Each row is a point. A path goes straight from each point to the next, and from the last back to the first. The post is the endless flat space through its rows: a point in 2 columns, a line in 3, a plane in 4, and so on, so that a path can go around it. Count how often the path circles the post. Going back the other way cancels.

Post, 2 rows:
-6,-3,2
50,18,25
Path (21 x 3):
30,-4,-1
54,34,-28
31,44,25
6,33,-38
48,-18,-9
-8,-17,10
63,39,68
-15,35,-4
-2,4,-18
64,6,15
23,-2,25
-8,26,37
25,21,4
-55,25,2
5,25,35
-36,13,-55
83,23,-9
61,2,29
-42,-19,43
-19,37,7
0,11,-8
Times around: 3

Post:
-81,-12,-15,38,25,-64,-18,-65
-44,49,-51,1,30,9,17,-21
56,7,38,-15,15,20,-31,34
74,0,22,-24,-7,-5,9,45
-13,12,-7,12,7,-32,-22,20
2,37,39,-44,-19,-16,-13,3
-49,-14,-9,19,-3,1,0,1
Path (20 x 8):
-46,-29,29,-15,5,52,-61,-40
-11,-30,-29,-22,43,-12,5,-14
-8,-50,-33,19,-16,-17,-10,47
-72,48,-28,-29,-55,-53,16,-8
-56,8,-21,-20,28,-57,-31,-52
16,30,56,-62,15,16,-28,3
-45,38,-2,10,18,-17,-5,19
-5,52,14,-14,-8,-20,1,-9
-19,106,-39,-30,20,53,-12,-13
-70,13,-73,-7,-12,-15,12,0
10,-41,9,-36,5,-28,-17,19
-3,25,-47,1,-8,-39,-13,33
-6,-55,2,-5,-35,-27,-29,18
-38,18,-7,-2,22,-19,-19,-1
-57,26,10,7,17,1,-6,15
-13,11,17,42,11,-46,2,9
8,107,-33,-2,22,7,-40,-5
-19,30,-19,15,-23,59,5,30
-2,14,25,30,34,-2,-6,-48
-3,-5,8,19,-45,-22,28,-24
Times around: 2

Post (11 x 12):
8,17,2,-52,-40,-23,10,64,15,-17,-71,25
-1,-23,48,48,-20,-8,-22,-6,-46,-1,34,30
-16,45,12,20,45,33,3,1,12,30,10,-9
-18,-46,14,18,5,1,5,1,-26,8,53,-8
25,14,-21,-6,13,51,-16,-2,-1,52,-20,-32
4,-19,30,23,-7,-17,7,-37,-15,-7,-2,-12
18,-32,-2,42,12,-3,-2,18,7,0,-4,4
38,4,-25,9,24,46,20,9,-22,6,-40,-44
46,28,17,18,-22,15,5,8,8,29,4,-19
-1,24,-23,-3,-48,-17,-1,27,30,-49,-22,19
15,-16,4,-32,-59,18,18,36,46,-55,-34,26
Path (29 x 12):
-54,-10,47,44,-19,-3,-23,-24,26,16,69,-15
-1,-21,-29,39,-12,25,-31,-4,-16,43,-19,0
-15,79,23,32,33,-6,9,15,-12,48,37,12
106,4,40,87,-9,57,7,-6,4,2,8,7
-20,46,62,16,33,-20,-24,-7,-24,-16,-14,47
71,22,9,18,-6,32,-28,-7,20,62,48,0
18,-29,15,18,9,-12,-41,3,10,16,0,-8
3,35,-18,-1,5,-25,-6,82,25,27,-18,0
-14,50,51,10,9,31,54,12,3,19,28,-34
14,58,27,-4,-56,26,-10,-70,10,19,-40,21
-32,25,-19,6,31,-45,-16,29,-29,20,-8,18
34,-40,5,32,6,-51,-35,13,-23,7,-24,11
-23,-61,10,-14,30,13,37,27,-16,-60,-58,-4
-33,18,-11,34,-5,30,-31,39,41,-7,-19,40
-43,-24,28,61,21,-67,-9,4,-57,26,-4,42
-34,14,6,-27,69,-6,39,49,-26,31,-19,42
-2,-31,-30,-31,40,31,4,65,-57,3,-15,9
72,32,-10,29,-35,38,-16,17,-1,17,-5,-32
-24,-21,115,-18,-64,27,-20,51,24,29,51,33
-50,27,-10,23,4,-17,0,-20,-45,3,-3,-10
-29,-7,-58,13,58,44,13,-7,-31,-7,-34,25
-7,5,14,-13,42,-31,-11,3,12,4,-39,47
71,20,-30,-5,-28,54,-51,29,-14,36,-32,-19
50,12,60,54,-61,-58,-36,-10,-3,-3,-26,22
3,-33,31,29,-41,51,27,-24,26,-2,19,-31
28,-35,-4,8,-37,43,17,31,-19,11,-10,18
-6,28,-1,30,35,-27,21,-20,55,-18,-27,10
17,-48,47,1,-10,-5,-14,53,23,25,26,53
17,28,73,56,-57,-14,-54,-35,27,-8,21,35
Times around: 5
